Each wall is flat, endless, passes through zero and stands at right angles to its row. A trip goes straight from one point to another. List the walls that it crosses, first one first.
In the rows, 128 means zero.

Walls:
(1): [142 100  89]
(2): [119 109 153]
(3): [150 127 159]
Trips:
[120 131  93] to [160 126 112] => 3
[ 77 149 121] to [174 113 111] => 1, 3
[110 111 147] to [127 127 136] => none
[153 171 117] to [114 129 103] => 3, 1
[111 150 160] to [145 136 121] => 2, 1
[147 151  81] to [154 154 164] => 3, 1, 2
[182 147 118] to [103  80 118] => 3, 2
[189 114 155] to [137 153 152] => 1
[ 72 171 135] to [114  59 146] => 2, 1, 3

Walls:
(1): [147 137 125 123  83 169 130 169]
(2): [ 96 134  61 113 126 104 169 157]
(3): [107 133 157 133 109 106 181 135]
(4): [105 136 107 110 122 169 147 135]
(5): [161 156 178 129 143 143 121 152]
Trips:
[196 136 118 105 133 214 158 124] to [167  80 171 104 120 166 114 147] => 4
[177 140 102 142 121 182 116 118] to [114 125  72 101 151  99  99  92] => 5, 2, 1, 4
[102 136 166 152 166 110 141 146] to [101 120 136  92 126  84 132 122] => 2, 5
[162 125 144 106 101 144 176 176] to [139 105 192 127  90 128  96 115] => 2, 4
[182  96 139 178  95 162 112 104] to [168 154 116 108 129 106 143  76] => 1, 5
[ 97 115 121 139 139  94 168  91] to [101  87 127 137 165 139 155 111] => 4

Walls:
(1): [149 152 138 164 105 147 189  95  99 129 114 114]
(2): [116 164 111 152 130 100 181 161 110 109  92 139]
(3): [ 74 143 113 124 133 132 150 123 147 136 103 143]
(4): [ 99 115  95  99 133 136 166 130 164 174 136 131]
(5): [119 134 134 137 148 151 152 121 118 137  82 102]
Trips:
[114 208 105 115 155 141 134 131 101  85 141 121] to [146 154 115 103  52 146  67 122  98  84 153 125] => 5, 3, 2, 1
[102 116 121 113 130 123 136 118 119 121  99 108] to [132 108  82 142 145  77 126 151 168 101 111 117] => 1, 5
[123  46  94 156 145 103 113 160 104 107 176  97] to [107 134 147 127  97 113 121 172 157  77 125 137] => 2, 3
[141 106 169 132 119  98 137 158  94 126  65  92] to [169 157 133 115 141 166 154 158 152  89 126 161] => 5

Walls:
(1): [ 72 143 174 130 138 137 124 130 143 151 113 104  72 105 101 110 136 100
 112  89]
(2): [163 134 116 115 130 101 114 114 131 154 134 149 121 127 142  68 109 129
 205 115]
(3): [136  97 135 129 123 170 116 121  97 142 111 132 106 149  93 140 179 159
 120 161]
(4): [162 192 121 108 123  93 123  83 114 156 137 134 112 102 142 121 121 183
 108 104]
(5): [119 158  97 133  93 114 133 124 107  99  92  79 162 144 162 102 109 121
 104 154]
Trips:
[ 91 151 158 121 138  61 106 108 140 166 189 123 130 121 154 144 112 122
 164 111] to [145  70 123 139 127 121 153 129  79  85 151 116  67 100  72 154 102  80
 190 129] => 4, 3
[112 130  80 137 138 132  83 114 131 125  76 107 176 197  77 140 148 109
 171 149] to [152 112 170 125 147 199  99 180 155 180 122 167 163  92 156 162 100 116
 121 110] => 2, 5, 1, 3
[126 156 138 170 168 165 100 127 155 120 135 146  99 155  81 146 178 142
 120 123] to [139 126 148 129 147 145 159 141 171 164 120 110  99 155 140  99 163 108
  99 101] => none
[139 104 164 105 130 149 116 101 107 121 115 173 108 118 136  86 113 152
 114 102] to [138 152 112  97 140 141 125  64 141 137 136 117  78 113 130  65  57 106
 164 109] => 3, 5
[138 140 101 135 122 167 128 135 118 129 104 138 203 112 169 110 126 113
 129 167] to [136 126 136  93  78  93 137 113 112 147 146 122 150 188 153 118 126 120
 170 122] => 4

Walls:
(1): [ 81 158 116 151  91  81 145 155 143 158 166 107 119 108 143 150  99 109
 138 162 126 139 127  65 146 125  88 132 152 125 176 154 185 106 187  80
 149 130 132 114 138 135 191 153 123 134 133 138]
(2): [156 146 193 132 117 157 130 142 126 102 144 174 101 137 137 133 132 130
 176 126 160 120 102 133 169 102 158 112 116 130 105  85 159 167 154 144
 141  84 116 135 159 126  84 117 117 155 114 116]
(3): [144 165 174 109 133 182 156 178 162 111 113 162 152 140 148 133 135 118
 171 146 108 152 144 149 174 149 159 150 145 155 164 101 102 124 115 141
  83 155  74 158 116 141 105 144 111 136 147 170]
(4): [ 96 154 123 113 166 173  91 144 142 104 124 115  76 142 102 147 157 136
 153 159 147 110 126 109 158 134 164 150 114 156 155 143 145 119  78 118
 128 154 129  68 129 124 136  92  62 147  68 152]
(5): [170 136 125 135  90 111 108 111 157 137 159 107 112  69 117 114 145 125
 122 149 131  89 153 135 100 117 124 190 126  67 159 114 106 107 163 125
 101  88 174 166 129 191 122 112 148 193 115  94]
(6): [107 154 139 183  95 124 148 154 123 134 140 194 145 125 185 131 132  93
 121 145 148 161 111 145  55 128 114 121 139 122 144 123 144 117  96 151
 147  94 164 137 128 123 136 128 155 125 129 160]
Trips:
[ 74 153 144 117  94 144 130 151  98 169 119  89  61 104 142 138 107 182
 129 148 160 121 156 121  61  96 139 160 128  84 155 131 141 130  90 155
 160 139 150 156 119  90 136 139 121 171 135 104] to [ 85  62 131 116 198 109 126 113 120 130 153 129 130 185 113 142 133 142
 161 157 127 100 150 182 115 152 127 128 109 158 115 109 136 119 123 134
 115 156 159 114 160 168 127 111 183 121 116 122] => 1, 6, 5
[155 139 180 136  90 104 112 128 140 123 123 129 146 128 189 112  74 107
 102 132 111 155 135 164 167 143 122 134 131 136 153 112 124 128 136 130
  98 153 141  72 127 128 158 122 115 166 123 141] to [118 158 120 101  81 175 126 134 128  96 139  70 137 169 153 160 156  99
 163 155 135 132 113 113 137  90 141 138 165 113 196 128 132 110 168 113
 191  61  80  80 137 110 137  93 151  78 122 158] => 4, 5
[147 104 124 109 135 109 144 131 121 148 130 123 134 101 166 123 143 195
 121 117 116 115  93 126 112 139  36 102  97 118 133 111 110 172 193 145
 131 123 132 134  75 116 152  85 135 125 148 120] to [149 129  86 102 139 112 151 102 135  93 124 126 123 114 148 131 157 137
 105 132 147 184 159 164 162 123 154 107 168 135 153 136 135 143 161  98
 172 138 124 152 169 106 103  90 127 114 123 129] => 5, 2, 1, 3

Walls:
(1): [117 134 121 116 138 158 172 138 139 107 132 165 140  85 126 124 164 123
 123 113 107 113 148 118 141 103 177 136 134 113 126 136 106 117 159 124
 106 170 141 151  54 167  80  75 135 140 119  86]
(2): [ 49  95 138 156 178 149 118 126 139 169  93 111 151 161 128 123  84 129
 104 130 151  96 167 113  66 155 144 190 132  99 129  89 143 116 116 156
 163 123  90 131 105  58 129  69 112 116 139 183]
(3): [114 102 153 100  93 152 117 128 147 163 169 139 156 123 138 108 142 111
 186 165  91  82 101 125 128 121 153 129  99 165  87 171 142  77 158 107
 129 136 119 156 130 149 129 132 131 116 121 175]
(4): [132 125 103 160 132 181 121 128 104 124 118 106 133 135 113 131 124 104
  69 142 102 142 126 174 114 131 129 145 166 111 124 111 136 110  85 103
 116 157 136  81 119  72 152 161 131 142 120  97]
(5): [118 118 117  88 123 108 113 104 133 115  99  82 127 105 103 133 115 126
  67  98 185 124 148 111 115 137 151  67  98 135 118 122 126 118 125 113
  71  97 129 119 126 159 109 162 157 113 133 121]
(6): [122 100 132 141 118 135 173 155 101 120 144 131 128 150 155 164 129 111
 123 121  72 127 116 119 165 152  78 107 143 101 136 155 167 123 115  86
  96  45 144 128 148 130  96 131 187 141  92 158]
(7): [159 107  95 178  79 134 143 176 150 159  91 118 133 109 110 151  99 122
 158 165 120 123 129  86 121 133 106 131 128 161 189 182 141 183 110 164
 113 104  89 131  66  76 100 103 135 120 144  83]
(8): [157  99 151 170 142 120 121 117 100 123  60 140 155  99 137 112 141 124
 118  82  81 151 135 153 119 132 138 159  85 139 175 127 123 144  79 143
 146 149 113  89 143 130 168 128 107 116 144 168]
Trips:
[163 113 114  96 150 107 138 200 149 122 118 135 157 144  79 110 156 154
 142 122 113 163 122 122 132 107 106 172 102 106 130 104  72 160 174 136
 140 103  96 149 115 102 105 111 128 140 166  94] to [137 156 145 109  97  98 135  68 147  95 134 148 107 118 128 141  97 153
 150 150  83 161  62  60 151 155 120 106 159 162 117 160 186 140 128 122
 135 196  82 146 128 166  99 172 151  97 156 126] => 2, 3, 1, 6
[123 126 135  96 138  83 165 126 179 145 125 116 172 109 116 184 107 165
 129 111 142 118 134 162 116 128 120 113  95 100  73 148 160 122 117  97
 168  84 121 113 125 105 162 154  90 140 142 140] to [120 112 142  97 138 145 165 172 165 148 127  98 134  88 133  78 148 108
 117 111 112 101  92 128  89 170 147 106 115 123 144 117 137 138 132 142
 162 140 162 153 100 167 185 139 140 143 137 180] => 8, 6, 1
[102 131  85  98 105  84 100 113  92 136 107 117 149 149 131 162 151 146
 150 177 138 114 183 172  97 129 141 155 147 169 109 163 108 109 119 172
 124 132 137 107 155 128 179 130 164 105 172 109] to [139  27 133 118 136 117  98 167 156 141 152 162  76 130  67 101 128 122
 150 146 180 114  94 172 137 119 122 169 135 106 131  99 158 104 106 107
 140 158  53 125 131  81 119 133 139 112 158 126] => 5, 8
[141 138 163 109 150 135 113  86 188 102  75 107  82 131 128  91  98 129
 106 119 124 117 192 133 170 192 155 158  91 151 158 117 106 110 128 169
 146 137 128 152 152 102 123 102 138 171 101 101] to [ 83 116 118  57 115  88 136 134 139 120 105 123 163  94  91 172 149 101
  84 114 109 133 111 110 151 117 114  88 169 118 129  90 119 166 111 129
 142  88 144  55 103 115 146 132 152 108 115 123] => 4, 6, 2, 1, 7, 8

Walls:
(1): [142  94 129 138  84 138  94 132 110  70 138 113 100 141 156 116 104 150
 131 127 140 126 134 128  99 109 114 101 103 187 129 140 148 132 131 103
 148 157 141 127 114  84 121 142 124  97 109 157]
(2): [ 87 144  95  83 115 135 111 128 108 122 152 148 148 123 191 100 127 128
 100 113 125 106  71  88  97 143 104 166  41 152 138  95 106 107  94 157
 130 108 103 147 147 162 110 140 119  95 139 102]
(3): [ 55 115 156 175 122 113 136 173 113 132 172 138 100 122 121 143 143 133
 130 132 186 187 148 102 117 109 162 139 154  90 119 153 125 121 122 169
 158 106  89  68 147  93 177 138 191  99 128 132]
(4): [118 106 106 137 129 140 122 161 196 160 134 144 130 133 107 176 159  92
  53 166 134 152 169 129  73 123 141 135 139 133  97 137 115  65 124 139
  68 173 126 113 158 103 130 123  93 144 107 181]
(5): [175 177 123 115 131 177 107 145 121 177 137  90 112 156 107  91  81 130
  92 139 135  95  88 127 135 141 139  93 112 145 107 115 106  81  85 180
 147 130  95 150  47 181 181 109 166 145 102 136]
(6): [158  85  61 143 124 108 106 110 127 116  99 132  91 134 164 118 158 127
 146 158 136 166  89 180 101 160 102 120 171 179 110 163  74 150 100 126
 143 130 127 148  98  82 139 146 112 131 163 166]
(7): [143 101 150 192 135 103 122 105 146 104 122 131  96 159 161 176 109 154
 104 101  98 160 105 103 135 144 153  98 142 101 143 125 100 162 129 111
  88  90 115 133 173  89 159 161 128  97 116 110]
Trips:
[134 139 134 134 162 117 134 130 147 112 110 145 116 149 129  95 141 141
 123 128 146 143 140 111 143 105 153 105  92  96 174 124 139 143 149 159
 128  78 177 131  88 139 136  90 143  99 155 109] to [ 78 126 134 149 138 122 106 162 134 143 165 121 111 117 159 117 131  59
 125 119 106  80 157 131 129 177  81 132 143 174 140  75 119 112 180 165
 143 166 178 155 132 119 109 171  95 140 142 144] => 2, 7, 5, 3, 1, 4, 6
[131 156  88 117 134 147  61 154 133 120 140 124  98  87 113 115 150  99
 143 137 127 112  79 118 125 136  89 135 116 107 135  98 147 158 122 130
 158 126 150 135 148 153  91  87 181 161 133 116] to [152 138 104 134 182 113 118 127 156 144 146 138 161 112 141 178 145 127
  94  67 125 118 150 132 105 101 164 120 116 134 133 162 159 219 109  72
 118 109 101  90 166 133  75 153 100 125 163 142] => 5, 7, 4, 2
[148 125  84 103 117 112  99 145  92 194  87  42 125  81 116 120 136 179
 122 104 169 198 162 137 108 195 129 120 166 123 150 134 132 121 132 129
 136 157 110 127 128  99 143 103 154 116 151 208] to [119 112  93 182 121 162 111 168 124 157 110 102 105 145 109  77  88 122
 126 147 148 108 128 137 144 110 122 129  98 120 113 157 150 117 124 157
 114 138 137 128  82 126  86 111  89 101 108 132] => 3
[148 121 102 104 106 129 119 149 101 101 166 161 114  95 138 108 120 172
 135 156 107 123 134 138 125  96 131 138  76 151 122 137 142 155 128 164
 134 163 118 106 157 146 161 178 142 105 149 161] to [154 117 103 102 133 128 153 152  61 126  97 160 164 144 151 138 123 133
 109 134 140 122  94  93  87 150 156 108 131 113 110 129 172 155 181 128
 103 154  89 162 170 147 126 114 109 100 125 114] => 6, 3, 7, 1
[ 96 126 115 102 114 121 118 107 120 133 138 116 134 109 137 105  80  78
 142 178 195  94 114 122 114  47  95 100  85  65 106 153 110 168 125 141
 131 126 119 102 142 139 161 140 141 144 143 115] to [135  95 171 188 129 132 163 150 111 189 107  94 134 129 103 136 106 151
 155 145 117 104  99  85 131  97 152 152 130 125 130 117 119 123 122 166
 138 101 145  91 155 144 132 144 115 137 157 139] => 2, 7
